Rows are points. A path goes straight from each point to the next, and from the last back to the first. The post is the endless flat space through its rows: a point in 2 columns, a line in 3, a plane in 4, and so on, so that a path can go around it. Count how often the path circles the post. Going back the other way cancels.

Post:
0: -8 10
Path, 19 rows:
0:  11  -5
1:  -4 -19
2: -25 -38
3: -63 -26
4: -37  18
5: -13  78
6:  43  44
7:  34 -20
8:  -1 -25
9: -72 -18
10: -55  25
11:  -9  81
12:  46  54
13:  54   1
14:   6 -46
15: -64 -17
16: -45  18
17:  -2  67
18:  35  29
Times around: 3

Post (7 x 8):
0:  -13   10    6  -48    4 -121  -44    7
1:   33   21   38   17   33  -10  -39    0
2:   19   31 -110   33    7  -11  -68   54
3:   18    3   13   -9  -39   28   10    6
4:   13   17  -58  -40   39   24   31   21
5:   18   16   17   39   33    5   36  -43
6:   14  -17   -2 -104   47  -46   26 -103
Path:
0:   -7   -5  -50  -29   16  -33  -22  -18
1:   24   -9  -26    0   36   23    0  -19
2:   43    9   20   -7   82  -14    9   19
3:   60   17   -4  -18   21  -64  -12  -51
4:   35   29  -45  -50  -41  -20  -81   39
5:  -21   64    0    0   10   27   10   20
6:   17   22   13    1   93   30  -34  -13
7:    3  -12  -70    0    8  -48  -45  -44
8:   26  -29  -14  -29   28  -49  -47  -39
9:   81  -13  -44   -5   -9    9   -3   -4
10:   41   31  -69  -18  -21  -58   32  -54
11:   20   47  -33   -6   41    3   33 -114
12:   -9   62  -23  -29   30  -13    9   -4
13:   15   24  -32  -30  -16  -34  -27   12
14:   49   37  -42  -51   -5  -50   -7   -6
15:   27   39   11  -52   31   -7    4  -15
16:  -19   15   -1  -44    5   10   10  -81
Times around: 2

Post (11 x 12):
0:    6   -7   46  -68   -5   28   -4   57  -43   -1    0    9
1:   19  -32   53   78   -3  -21  -78  -16   46  -53  -12   42
2:  -13  -24  -23  -23   -1   12   10   74  -33   38   26  -56
3:   24    8    2   11  -87   48   -3    0   46   25   32   31
4:   15    1   27  -62   14  -32   43   41   19   22    3  -43
5:  -29    5   -6  -48   35   24   37   -2  -28  -32   24  -34
6:   13  -16   52  -25  -23   41   34    9  -46   35   -2  -77
7:   22  -30   32   41  -49  -86  -76  -43  -21  -73   14   45
8:   10  -75   99   78   63  -91    4  -12  -79  -58   63   59
9:   53   41  -41   18  -69   43    8   26   19   14  -61   14
10:   -8  -51   43   66  -59  -47  -13   10   19 -106   -6   45
Path, 19 rows:
0:  -10  -42   -2   13   49   31    0   32   18  -76   59  -61
1:    9   31   73  -57  -14   74  -14  -17  -54  -53  -32  -21
2:   31   33   38   16   -3  -21  -49  -29  -26   22  -38  -34
3:  -44  -67   16   -9  -56  -33  -13   21   -9   -1   26  -22
4:   -7  -70   40    0   -9    1   -4  -29 -121    3   62  -60
5:   60  -68   53  -15  -29   23   -7   23   -5   23   92   -6
6:   32   27   38   -4    5   -5  -33   -9   60  -19   29   18
7:  -14   16   -4   88  -29  -49  -18   27   58  -31   61  -18
8:   69  -23   40   27  -54  -30  -29   45  -51   20   43   21
9:   22  -26   88   33  -22  -46   -9   33  -28  -10  -15  -19
10:   -7  -16  -33  -10  -68  -52   34   61  -20   21   -4  -34
11:  -19  -32  -38   35   30  -53   29   44    3  -48   -1   75
12:  -26  -93   16    1   22    2  -52   25  -10  -19   23  -24
13:   13  -21   20   67   -1    0    4  -15   14   -6  -13   10
14:  -25   -8  -21   -1  -34  -34  -33    6    9   35    5    3
15:    2   -5   24  -33   21    7  -25    0   31   -3  -21   -3
16:   14  -51   21   13   18  -21  -19   19    0  -15   42   26
17:   48  -14   32    1    4  -18  -22   28   -1   -5   34   18
18:   39   26    6    8  -16   -2   50   51  -46  -18    8  -36
Times around: 2

Post, 17 rows:
0:   13  -23  -19   29   10   -7   17  -59   16    2   24    5   21  -12  -35   -7   15    1
1:  -56   -8   27  -99  -18  -12   52    1  -29  -44    0   49   41   28   10  -36  -49  -45
2:  -38    3    3    0  -51  -15   20   31   -3  -40   18   23   -7  -36   10   70   21  -26
3:   -6  -11   12   29  -36  -50    1  -14    0   21   46   22    3   30  -35   -7  -22   -7
4:   58  -26   72  -38  -19    9   -5  -19  -29   39   12  -16  -27  -16   19    4   -6   -9
5:  -17  -45   10   13  -55    9   59   -2   22  -27  -17   -8  -14    9  -34    8    8  -21
6:  -37  -29   -3   50   14  -34   15   28    3   15  -23  -34   36   32   -7    8   27   31
7:   22   58  -23   12    3   30  -17  -23   43  -15   22  -22  -36    7   -7   23   11   30
8:   51  -42   46  -32  -34    9    1  -26   21   27   20   -1   16   28   27   22  -36    4
9:  -42    0    0   42  -58   -9  -12  -36   31   19   15    8    6   -4   -3   -7   -7  -27
10:   25   18  -13  -54  -85   21   -8  -37    9   72 -121  -18  -47  -20   14   61   17   98
11:    7    3  -40    0   41  -34   21  -30   42   10   89  -39  -30  -69    7    3  -40  -24
12:   -4  -50    7   51   13   -7   -4   -8  -32   31   29  -15  -16    3   -4   53  -28  -21
13:   -4   21   -3   42  -50   10  -43   -5   36   31  -30    9   -7  -52  -64    8  -55   27
14:    1    2   13    5  -12  -50   13  -41    1   -1  -24  -20   32    5  -21   13  -32  -26
15:   -6  -30   -1   41  -11  -22    5  -17    8  -34  -21    3  -24    7   14   12   14   24
16:   -2   -8  -38   16  -17  -14   -6  -20  -21  -20   54  -48   24  -32   17    5  -21    8
Path (23 x 18):
0:  30 -19  -1  10 -54  46 -15 -41  59 -37 -27   0 -22  25 -20 -54   0  -2
1:  12   6 -12 -27 -32   4  -1 -38  51  32  19  -6  22  -7 -17  36 -23   7
2: -14 -35  13  17 -13  -2 -40 -34 -15 -28  31   2 -32 -65  43  55  -3  17
3: -17 -17  29 -47  -1   3  74 -44  55  -9  14  -9 -53 -39  38   8  14  11
4:  27 -36 -13  36   4 -24  33 -14 -22  18   2 -29  37  41  21  65 -15  40
5:  -3 -22  11  25 -35 -18   4   1  -4  27   4  57 -53  24  28 -11  17   9
6:  36 -45 -18 -31 -15  29  10  -2  15 -23 -30 -55  16   4  30  30   3  28
7: -38 -32  -8  -6  25 -28  -7  14 -18  13  47 -40 -23 -17  76  36 -20 -11
8: -12  40   6 -24  -8   3  -8   9   4  31  67   8 -40  11 -15  51   5  24
9:   4  -9   9  38  -8  29 -19  36 -34  -2  46  -5  12  -5 -34 -11   9  70
10:  -2   9  25  -4 -14  46  43   3  18 -21 -18  -9  35  -7  45 -22   8 -18
11:  57 -30  -9 -16 -20  32  38  34   8   9  13 -57 -13 -30 -44  -6   3   5
12:  12 -51  23  -4 -49 -67 -12  42  23  58  -6 -49 -12 -47  25  47   2 -33
13:  -8  26  27  -2 -16 -24 -36  36  35 -28 -18  -9   2   3  -2 -13 -17  25
14: -57   4 -17 -16  11  43  27  23  55 -13  44 -29  19 -25  -3 -11  17  16
15: -45  -6   4  37   6   7  13 -43 -23  27  43   3   6 -12   7 -20 -18 -21
16: -32  16  -1  -7   7 -24   9  -8  17 -24  55  39   3   1  64   4  -1 -17
17:  25  59 -32  29  63   2 -33  -7  45 -27  -1  23 -44  15 -23  39 -18  13
18:   3  -7   4 -23  12 -56  22 -18 -14  -5 -41  -4 -44 -17   5  58   7  -6
19:  -1   7  42  16 -51  21 -51  43  26 -25  25 -17 -32 -35 -26   8  10  17
20: -23 -13  21  20  18  -9  38  30 -23  13  85 -71 -12  -8  -4  -6  -9   5
21: -13  43  -4  -3 -28   8  27 -23  10  40 -31 -29  20 -49 -64 -19 -30  19
22:  41  -6 -31  29 -42 -11  21 -26 -19  19 -36  -8 -14 -17 -16  33  67  35
Times around: 4

Post, 17 rows:
0:  -26  -31  -29   -6   22  -20   35   12  -34  -24   52   23  -22  -55  -34   -3   -4  -82
1:   17  -33  -22   32   -8   17   -8    2   -8   58   45    5   59   -4  -10  -16    7    8
2:  -53   22   21  -31   22   53   41   49  -17  -13    9  -22  -46    1   53  -19   47   27
3:   -5    8   18  -37   39    3  -46   -2   33  -14   76 -110   52  -34   17   30   -6    5
4:   10  -15    8  -11   54   -9  -35  -44 -109   -6    7   64   56  -12  -17  -31   27  -36
5:    7   26  -25   -1   48   48  -27  -61   22  -20   48  -24   30   -2  -38  -29  -42   26
6:   37    4 -109  -25   34   52  -41  -16   34  -21   -5  -58  -11   -9  -14   32  -31    3
7:  -23   48   79  -14   30  -10   39   88   18    2  -43   42    9   18  -14    9  -56    2
8:  -60   22   28  -24   -4  -70  -52   -4  -29   44   11  -39   23   43   30  -31   17   18
9:  -35   58   -6  -15  -62   47  -13  -22    3   16  -40   -7  -29  -26  -60   48   16   30
10:  -27  -83   -2  -23  -13  -65  -36  -19   -2   60   77   40   44    8   14   69  -30   12
11:  -54  -75   -5   16   27  -43  -59  -12  -28   29   16   51   62  -52  -23  -36  -20  -16
12:   26   21  -24   -2  -70   56  -59  -77   54  -34  -15    6   -8   31   19   52  -14   22
13:  -42  -13   43  -47  -31  -32   69  -18   26   34  -49    9  -30   -4   14   35   26   23
14:    1   28  -11   16   10    8   48    8  -26    9    2  -36  -57  -71   11  -19   -2   58
15:   -9   19    3   -4   29  -20   10   38   18  -80  -21   49   15   34   18  -26   54   38
16:  -17   10  -35  -94  -32  -23  -31   25   42   20   49    7   40   -1   43   36  -10    4
Path:
0:  -37   30  -85   -5  -22  -35  -42    4   23  -17   39   23   55   17  -10   10   -8   -9
1:  -45   63  -76  -37   10   -2  -43   50   23  -28    1    9  -34  -34   62  -27   15   -5
2:  -40   15   24  -43   24   -6   13  -29   80   15  -27   11   -9  -87  -38  -37    6    3
3:   23  -63   90   11  -38   10  -50   23   14   39   52   22   56   24  -15   59   -5    5
4:   30    7   32  -21  -14  -42   -3   -1   27  -58  -16   30   56   74   25  -17   41   22
5:   -7  -53  -38  -56   39    5  -46  -22  -47   23   -9   10  -19  -31  -35   37   16  -25
6:   18   13   -7    6   40  -78  -50  -50   23   -3  -18  -72    5   28   33  -17   12   10
7:    1   79  -38  -29   51  -20    4  -12   -3   19  -14    2   55   17   66  -57  -34   16
8:  -22  -19  -11   12   -7   -8  -16  -82    2  -62    1   13   44   20  -13   34  -21  -14
9:   56   61  -23 -121    2    1  -28  -33  -32  -29    0   13   28   22   24   63    3   26
10:  -21  -25   67  -16  -79   31  -16  -12   23  -20   44   25   40   80  -15   25   70  -24
11:   -6   22    9   30  -60   31  -18   -6    7  -18  108  -25   -3  -15  -59    5   70  -54
12:   19    7   -5 -102   44    5    9   42   -5  -35   -1  -62  -67   23  112   24  -22   58
13:  -17  -57  -50   -6   16  -99   30   13   12  -36   43   15   29  -30    0  -64  -51  -56
Times around: 0
